Each row of a before or after table is a point. The points were changed in one or more steps. Then noise was added and the rows were shuffled. The steps act on columns, c1 being the first. What was done? A step turns or swaps two columns, mirrors them in a line or flattens them onto one, adds a multiple of one to another, or multiplies or shifts one. Angles are multiples of 10 degrees, from the lower column toward the higher: turns from -170 to 170, lines from 10 to 170 but not 90. Use the fewest steps. Two steps may share a column if one is a turn and the other turns, adds or multiplies; they go together, in the order done. Otherwise the lowest column goes first.

Before (13 x 3):
[[ 16  36 -11]
 [-36 -23  18]
 [-26 -37 -52]
 [ 45  34  64]
 [ 51  61  36]
 [-16 -39  -1]
 [ -8   8 -30]
 [ 70   7  35]
 [ -3   8 -18]
 [ 20 -48  16]
 [ -2 -42  39]
 [ 10  16   1]
 [ 38  10  31]]
After (13 x 3):
[[-22 -38  41]
 [ -1   7  22]
 [ -9 -45  78]
 [ 62  53  76]
 [ -7   7  10]
 [ 71  -5  76]
 [-33 -32 -12]
 [ 10  14  43]
 [  8 -50  55]
 [-41 -15  58]
 [ 39   2  72]
 [ 50  25 105]
 [ 21  31  27]]
Steps: turn c1 and c2 by -10 degrees; shift c3 by 40

Before (11 x 6):
[[-52  -8 -11  29  -1   4]
 [  7  -4  -7  25  34   6]
 [ 40  62  32 -39  -3  -8]
 [ 59  60  -2 -28 -24 -47]
 [-70   2   0  26 -14  36]
 [ 43  27 -27 -72   6 -33]
 [ -9   7   1  36  34   1]
 [  9  13  39   9  37  10]
 [-34  28 -20  40  -5  57]
 [ -9 -18   5  24 -31  39]
 [-31  -8 -29  17  14  33]]
After (11 x 6):
[[-55  -8 -12  10  26   4]
 [-53  -9 -29  -4  22  34]
 [ 48  63  33  -9 -38  -8]
 [  1  12  38 -32  22   8]
 [  3  -4  -6 -21  34   5]
 [-92   2  -2  23  21  39]
 [ 66  27 -28 -31 -66 -31]
 [-37 -17   4  37  10  40]
 [ -9   6   3 -22  44   3]
 [-74  26 -16  17  38  58]
 [ 91  60  -1  16 -35 -48]]
Steps: add -0.7 times c6 to c1; turn c4 and c5 by 70 degrees

Before (13 x 8):
[[ 20 -36 -41 -16  18 -17   5 -21]
 [-10  18 -22  28 -19  60  34 -30]
 [ -7 -18 -22 -30  52  16  24 -11]
 [-11 -21  29 -23 -20  94   7 -20]
 [ 36   6  -3  -9  -8  22 -23  55]
 [ 55  -3 -69 -67 -31 -17 -29 -36]
 [-31  61 -42 -47 -13 -61 -22 -11]
 [ 68 -19 -19  -6 -43  -2  22 -12]
 [ -5   6  17 -33  -4  12  -6 -23]
 [ 25  40  15 -16 -33  70  27 -35]
 [ 32 -64 -63 -38 -22 -19 -16 -13]
 [ 50  14  19   2  63  -5  32  20]
 [  7 -37 -34   8  29  -2 -36 -26]]
After (13 x 8):
[[ 26  13 -20  -4 -31  69  28   8]
 [ -7  -2 -10  34  53  16  23  23]
 [-32  25  -7  62 -12 -60 -22 -47]
 [ 18 -15  12  43  17 -17   5 -14]
 [ 35 -24  13  71 -20 -26 -19 -34]
 [-14  -7 -36  -8 -18  93   6 -10]
 [ -9   9  32   1 -19  57  36  19]
 [ 36   3  -6   7  -9  24 -22  19]
 [ -4   2 -38   9  -7  13  -6 -30]
 [ 69  -4   8  19 -43  -5  19  20]
 [ 53  -2  -5  94 -30 -13 -28 -80]
 [  6 -20  27  22  29  -3 -39 -81]
 [ 51   5  -8 -13  62  -3  30  68]]
Steps: multiply c2 by 0.4; turn c3 and c4 by -130 degrees; add 1.5 times c7 to c8

Before (13 x 11):
[[ 23  27  26 -22   2  45 -17 -36  14   4 -18]
 [ 28 -52  94 -48  55 -20  -8  -2  45  29  23]
 [-22  43  13  32   0 -24  32  56   0  16 -30]
 [ -4  26  56 -17  16   2  38 -37  -7 -39 -61]
 [-21  -9  79 -42 -38 -60 -17  20  60 -53  16]
 [  5 -28  -8 -27  49  34  28   8 -22 -37   0]
 [ 17 -10  49   1 -22 -38  40  12 -35  14 -56]
 [ 50  -6  18  43 -39  18 -13  -8   9  18 -47]
 [ -8 -31  88 -38  53  17 -29 -19  12  19 -58]
 [ 16 -18   7 -52   9  29  29  -2  39 -42 -40]
 [ 37  25  10  43  67 -30 -35  22   9  31 -38]
 [-42   6  34  45 -29   9  11 -24  54  21  -3]
 [ 10  22  18   2 -11 -27 -46 -46  27  35 -63]]
After (13 x 11):
[[ 46   6  31  54 -28   9  10  17  44  20  -1]
 [ 16  -9  78  61 -44 -58 -17 -24 -44 -51   5]
 [-19  -7  47 -35 -10 -37  40  -8   1  13 -23]
 [-17 -17  11  40  18  31  33   4 -51 -41 -16]
 [ 11  29  54  -6  26   2  38  35 -21 -38 -26]
 [-42  24  12   8  57 -29 -36 -14  45  28 -13]
 [ 10  39  14   1  14 -27  31 -59  31  16 -10]
 [ -8 -27 -10 -25  58  37  27  -8 -29 -38   0]
 [-47  -3  18  12 -47  19 -14  16  43  17 -21]
 [  8 -26  91  13  42  15 -31  17 -37  21 -20]
 [-26 -53  93  44  52 -20 -13   6 -50  29   8]
 [  2  18  18  24 -26 -26 -48  41   4  34 -28]
 [-16  29  27  13  -2  43 -13  36 -19   6 -10]]
Steps: turn c1 and c8 by 170 degrees; swap c4 and c9; add 0.3 times c7 to c5; multiply c11 by 0.4

Before (8 x 12):
[[ -37   19   18   -5   -1   -8    9  -55  -29   53   40  -33]
 [ -34    3   18   24  -27   -7   -1 -104   12   47    3  -36]
 [   9  -68   49   35   55   43  -22  -19  -19   54   11  -73]
 [  62  -16  -47   -7   36   10  -13   39  -22  -14   24  -21]
 [  22    7   -3  -62  -28   23  -15    4  -26  -51   21   -6]
 [  24    0  -26  -47   23   35   -9   18  -18   11  -17  -31]
 [  52   -5  -17  -47   17   42  -55   53    9   -1   34  -27]
 [  21   47    1  -25    4   18  -34   19  -17  -36    5  -39]]
After (8 x 12):
[[ -54    2  -17   25  -28   -4   -8 -103   10   -3  -56  -36]
 [  41   49   -2  -23    4  -32   16   19  -17   -1  -54  -41]
 [  54   10    2  -62  -26  -16   25    7  -23   -6  -34   -4]
 [  26   -3   15  -49   22  -58   37   54    7   43  -23  -28]
 [  41  -12   49   -2   38  -17    8   41  -22   45  -41  -22]
 [ -39  -67  -52   31   56  -22   45  -22  -22   29  -46  -73]
 [  -1    1   26  -50   22   -7   33   19  -18   28  -78  -28]
 [ -65   20  -20   -4   -3    8   -8  -54  -32   -5  -19  -32]]
Steps: turn c1 and c10 by 60 degrees; multiply c3 by -1; swap c6 and c7; shift c11 by -60

Before (8 x 18):
[[ 11  50 -20 -30  13 -19  16 -17  48  -9 -14 -13 -17   0  21  34 -31  18]
 [-21  45   1  -5  41   4 -28 -15 -45  20 -44  36 -28  -7  14 -27   5   2]
 [-20  -8 -11   1  28 -13   6 -34  35 -33  -2 -19 -68 -42  -5  17 -45  11]
 [ 76  60 -37  43   0   3  15  40 -87 -53 -17  -4  12   8  18 -26  47 -43]
 [-24  62  23  24  62  31 -74 -24 -38 -17  49  31 -19  17  36 -11  55  44]
 [ -3 -61 -25 -43  -3 -26  45 -31  36  34 -25 -74 -31 -10   1 -23 -32  20]
 [ 28  10  19  -1  40  12  31 -16  21   6  -9 -36 -60  21 -54 -23 -32  19]
 [-52  43 -37  20  30 -13 -36  -4 -26 -25  -6  53  34  71  21 -26  41  17]]
After (8 x 18):
[[ 29   9 -38 -10 -27  41  15 -18  24   7 -31 -33 -65  19 -57 -27 -36  21]
 [-19  -9  -1 -14 -17  18 -15 -31  35 -33 -19 -21 -69 -44  -6  14 -51  16]
 [-52  41  41 -12   2  16 -29  -3 -24 -24 -33  54  33  76  18 -33  44  18]
 [-20  47  31  17 -30  32   7 -14 -47  20 -47  36 -33  -5  14 -26   2   2]
 [ 72  56 -11  -5  34  38 -41  44 -88 -51 -28  -6  13   9  12 -25  45 -43]
 [ 11  48 -10  12 -30  16 -22 -14  48  -7   1  -8 -18  -4  22  34 -37  20]
 [-27  64  71 -80 -22  61  34 -20 -38 -24 -19  29 -21  14  37 -10  52  42]
 [ -5 -59 -38  40 -34   1 -34 -32  39  31   3 -72 -23  -9   0 -24 -30  16]]
Steps: turn c3 and c7 by 100 degrees; turn c4 and c5 by 130 degrees; turn c4 and c11 by 50 degrees; shift c6 by 30
